Every row gives one point. Before rounding, the points of a table are all equally far from one centre. They may lie mostly on one side of it. Where is the centre, to within rounding?

Points, 6 rows:
[48 -5]
[23 57]
[-54 -13]
[-58 0]
[40 41]
[50 17]
Centre: [-5 10]

Points:
[13 -42 32 -86 -37 -13 -19 -42 24]
[-29 -5 -11 -84 -39 27 0 -8 -2]
[-11 -19 5 -102 -53 -13 32 -43 19]
[-17 -39 28 -75 1 2 0 -57 44]
[7 -29 18 -62 -71 -13 26 -53 12]
[7 11 -13 -80 -41 12 -14 -41 25]
[3 -44 7 -64 -11 2 -4 -68 31]
[-34 -16 -14 -70 -67 17 -2 -32 32]
[1 -62 -20 -71 -26 -17 -12 -6 28]
[-32 -37 -4 -77 -74 -21 -8 -41 39]
[-4 4 -18 -49 -51 -11 41 -43 44]
[5 3 -2 -60 -11 27 -17 -49 14]
Centre: [-22 -12 12 -50 -24 -25 3 -22 14]

Points, 22 rows:
[61 -58 3 84 -28 17 72 9 -3 -25 -28 -10 25 -7 -41 4 -3 -17]
[84 -73 10 38 -10 -9 49 7 -20 -39 -43 -14 13 -29 -20 -76 31 4]
[74 -65 -18 39 0 -1 44 5 -42 -28 -63 -17 32 -4 3 -18 4 -43]
[75 11 -3 56 -14 -22 59 0 -18 -23 -29 -46 1 -28 -13 7 -4 -2]
[78 -19 -38 87 -27 -15 -8 -29 8 -39 -49 -28 -2 7 -6 -7 -32 -50]
[53 -62 -15 8 -8 -20 15 -4 -57 -14 -54 -37 -9 -11 -45 14 31 -62]
[68 -47 -14 81 -26 16 -9 -8 -36 10 -35 -44 21 -53 -34 -14 17 -25]
[48 -5 20 64 17 1 31 -51 -43 0 -10 -29 -49 -25 -44 26 -5 5]
[72 -23 -36 72 23 -4 25 -33 -25 13 -30 3 3 -5 -20 14 -28 -5]
[82 -61 -27 35 -42 -6 -46 -63 -11 -17 -6 -27 9 -1 -46 -27 11 -29]
[59 -87 -21 28 -29 55 6 -13 -5 -1 -75 -38 -30 34 -1 1 -28 -6]
[42 -66 -24 85 -34 20 40 -43 15 -29 -62 -52 -59 -13 -59 -32 -12 -9]
[50 -63 -35 50 -5 -41 9 -9 -11 -15 -44 -5 11 -66 -69 -40 10 -24]
[51 -85 5 62 -4 -44 6 17 -23 -21 -45 -36 -9 -4 -39 28 28 -24]
[36 -73 18 29 -7 -11 32 -46 24 6 -56 -37 -33 -41 -20 -28 16 -35]
[58 -63 -30 72 -12 -3 -9 -42 -51 15 -31 -4 9 -33 -41 -50 -20 -19]
[34 -82 -40 36 -37 6 35 -53 -37 -8 -47 -24 -23 15 -13 -38 -35 -38]
[63 -77 -6 98 -17 -12 11 -43 -19 -23 -34 -60 -26 -9 -57 -17 -11 10]
[83 -30 -3 12 3 -5 -8 -15 -37 -58 -40 -65 10 -39 -52 -20 19 -67]
[41 -59 -9 62 6 18 13 -42 -32 -29 -87 -21 24 -26 9 -17 -3 -49]
[46 -48 -12 96 -54 -29 30 -24 -7 -9 -51 -15 -26 -26 -39 -30 -10 -34]
[60 -48 -20 60 -29 6 35 4 -12 -23 -69 -62 -3 21 9 12 -37 -15]
Centre: [21 -29 -6 30 -4 23 -7 1 -9 -47 -24 -12 -23 0 -34 -28 1 -4]

Points, 27 rows:
[4 8 19 -52 -12 22 -1 -68 -25 69 -33 36 -6 17 20 8 1 46 -32 -86 73 17 -16 51]
[65 34 30 -4 -10 45 1 -39 -77 32 -25 34 30 -37 -8 53 -35 45 -10 -55 18 -3 7 4]
[50 38 -6 -41 -7 -6 2 -78 -31 70 -35 52 14 -43 23 -5 -13 40 -14 -25 -24 -48 37 -5]
[66 22 29 -37 -15 -6 11 -73 -17 65 -62 50 -3 -41 64 9 -11 39 13 -40 27 8 27 26]
[18 63 31 -57 -14 17 -54 -62 -21 73 -46 3 8 -33 15 40 -1 32 0 -29 26 7 -28 27]
[28 38 -25 -52 5 25 -58 -58 -41 56 -37 38 -35 -35 -3 -13 -6 22 17 -83 21 17 -18 -20]
[55 16 -9 -33 -21 6 -46 -46 -50 64 -53 23 -14 -26 60 23 15 23 10 13 23 22 33 22]
[33 32 37 -71 24 32 -41 -55 -14 38 -63 16 7 6 61 46 -7 23 -7 -61 43 2 -12 48]
[17 66 -21 -37 -2 -12 -14 -52 -42 44 -40 34 39 -32 30 12 10 48 19 -44 70 -17 -29 12]
[1 54 50 -25 41 10 -22 -44 -13 60 -56 35 32 -40 -14 -6 4 3 -32 -5 80 3 30 12]
[15 18 15 -16 8 22 -13 -70 -30 76 -66 50 -11 -14 11 40 -22 26 -8 -64 39 -40 5 76]
[-1 45 -29 -60 30 -7 -31 -64 -48 51 7 37 17 -44 57 -4 7 23 -41 -19 43 15 3 19]
[77 32 -14 -20 1 -11 -2 -48 -28 54 -66 36 14 -17 43 49 11 39 -49 -34 35 53 9 26]
[-21 71 5 -41 0 25 9 -68 -40 69 -18 76 -12 -3 11 11 -49 48 -1 -33 33 14 -20 -24]
[18 35 31 -4 36 0 -32 -99 -49 68 -35 26 -15 -7 41 -6 -3 19 -22 -49 50 15 3 -27]
[58 36 -12 -7 50 -10 -35 -57 -6 65 -34 37 65 -42 46 14 9 18 -2 -10 68 0 -9 33]
[73 15 -18 -60 6 16 -24 -63 2 41 -75 31 34 11 24 25 -62 70 -16 -36 19 -22 -20 4]
[43 60 16 -59 6 27 -18 -73 -43 45 -60 39 -4 -42 24 39 -28 21 -34 -36 39 1 37 1]
[28 30 9 -40 75 10 -15 -49 -45 55 -59 70 -22 -29 38 18 -30 24 -3 -18 71 20 29 1]
[28 41 23 -14 62 -2 -31 -64 -16 73 -48 -2 32 -32 51 28 15 6 -14 -25 52 -7 -6 28]
[27 32 22 -47 2 18 -54 -72 -26 47 -51 45 29 7 45 -4 -41 9 -25 -31 61 56 10 -32]
[89 35 26 -54 37 26 -14 -57 -14 28 -62 2 2 -7 31 26 -34 50 -28 -26 40 12 -28 -28]
[31 28 16 -39 -2 34 -32 -58 -70 49 -71 20 26 -10 39 47 -36 35 6 -30 50 35 -4 46]
[66 33 3 -52 -11 1 -23 -84 -79 44 -34 52 9 -58 14 -2 -3 5 -12 -13 -5 11 -19 1]
[54 21 1 -16 20 40 14 -104 -48 38 -63 5 -26 -25 16 31 -16 40 -19 -12 63 8 13 33]
[82 9 59 -3 14 11 -35 -46 -45 51 -57 47 34 -1 12 29 -13 46 -2 -18 52 51 35 11]
[68 40 19 -13 33 17 -4 -60 34 83 -84 51 6 -36 18 44 -28 12 -19 -40 28 22 5 2]
Centre: [25 13 1 -17 19 24 -7 -38 -5 22 -25 43 11 3 3 -3 -8 20 -4 -20 9 14 -3 20]

Points, 29 rows:
[-57 -85 8 47 -24 0 -18 -47 -41 -40 30 -35 -3 -28 42 -47 0 -32 -11 11 29 -11 66 -12]
[4 -22 21 -41 14 31 -24 -3 58 -28 43 -11 6 -21 46 -41 0 -1 0 13 8 25 57 54]
[-5 -52 -9 -32 -14 -55 -38 -11 3 -15 55 -45 -14 -14 29 -28 -18 -26 43 27 22 22 84 38]
[38 -21 10 -15 13 25 -24 -47 -86 -72 32 -23 -33 -28 20 4 0 -55 12 48 33 -100 8 9]
[-22 -42 -8 -11 -21 -18 7 -22 -36 -65 -19 -60 -7 -11 70 -35 30 -37 -4 40 3 -69 85 25]
[12 -45 32 0 -20 29 -15 -11 -72 -26 -22 -56 -33 -49 40 -16 30 -17 23 20 21 -37 42 58]
[-78 -35 -4 -21 14 52 -28 -38 -37 -31 32 -31 -50 -40 47 -39 12 13 29 4 -7 -49 42 -16]
[28 -23 -3 -35 6 -21 -40 -36 -87 -97 31 -29 20 32 -5 -13 10 13 43 42 -50 -37 71 0]
[-32 -41 9 -4 -3 27 -73 33 -32 -21 27 -62 5 16 57 -56 11 -17 17 107 15 -37 66 17]
[-18 -12 24 -53 39 24 -26 -11 -37 -22 54 7 -42 -35 41 -95 -30 -10 19 68 37 -54 75 23]
[-24 -45 33 4 -28 26 -44 -65 -38 -50 50 21 -41 -7 15 -8 21 -28 3 -28 39 -23 38 -25]
[22 -3 8 23 5 55 -51 14 -26 -31 17 -29 -3 -69 15 -46 -70 -63 17 39 -25 -36 96 37]
[-19 -87 10 5 -26 4 5 -29 3 -60 16 -36 -20 -29 28 -56 -22 -97 37 42 41 -58 44 -6]
[-39 -64 -4 -7 19 -46 2 -17 -12 1 -9 -23 0 -23 100 -5 16 -9 10 4 -5 -20 79 14]
[-15 -36 14 -34 39 74 -42 -42 6 -54 -2 -27 -34 -48 26 -55 39 -37 9 3 -14 -41 39 3]
[-6 -54 23 -18 -4 -10 -24 -67 -26 -69 -3 -12 -41 -29 60 -25 42 -28 17 45 -46 -39 80 -5]
[-6 -67 14 10 -21 23 -30 -48 -24 -22 20 -54 -57 -16 19 -34 16 -51 58 53 23 -22 55 48]
[-8 -67 11 20 36 25 -22 -50 7 -42 19 -29 13 -18 97 -47 11 -24 10 -4 21 -16 20 -5]
[-28 -81 10 -12 -8 23 2 -62 -44 -45 6 -3 4 -11 65 -46 16 -55 15 49 -19 -37 78 3]
[-37 -68 60 -17 -12 23 -2 6 16 -17 42 -41 -6 9 78 -53 -7 15 29 45 30 -70 53 4]
[9 -66 42 16 7 21 -22 -15 -64 -32 3 -49 -75 -22 42 -47 -19 11 17 13 45 -6 44 -9]
[3 -55 15 3 -32 15 -2 -54 -32 -63 20 -19 -30 -30 38 -32 -30 -5 -1 50 27 60 27 -4]
[-30 -37 8 -32 -15 -23 -74 -34 4 -60 -1 -75 31 -27 63 -30 8 -31 -20 -4 21 -8 13 -13]
[-65 -58 41 26 -28 30 -53 -43 -10 -9 -7 -48 -59 -5 23 -27 -18 -17 14 47 46 -38 90 4]
[-50 -42 -11 65 19 29 26 -29 -25 -66 9 -24 -23 -20 52 -51 -13 -15 5 3 -50 -16 72 12]
[-49 -63 -54 -33 13 7 -13 -78 29 -14 31 -1 -36 -13 50 -55 2 -37 14 37 47 -35 34 -22]
[-48 -58 12 -42 -28 49 -24 -39 6 -42 11 -33 -20 -18 39 -62 -43 -38 5 17 56 -19 48 18]
[-27 -49 47 25 1 36 -32 -52 -33 -1 -12 16 -14 -56 53 -55 51 -5 70 52 8 -5 38 -3]
[1 -61 26 -31 34 1 -44 -47 -25 -19 37 -23 -49 -33 48 -49 -27 -39 -1 50 -2 -13 100 -17]
Centre: [-4 -9 2 13 2 -22 -26 -7 -5 -7 -15 10 4 0 -21 -35 -27 -1 4 43 -11 -54 6 -5]
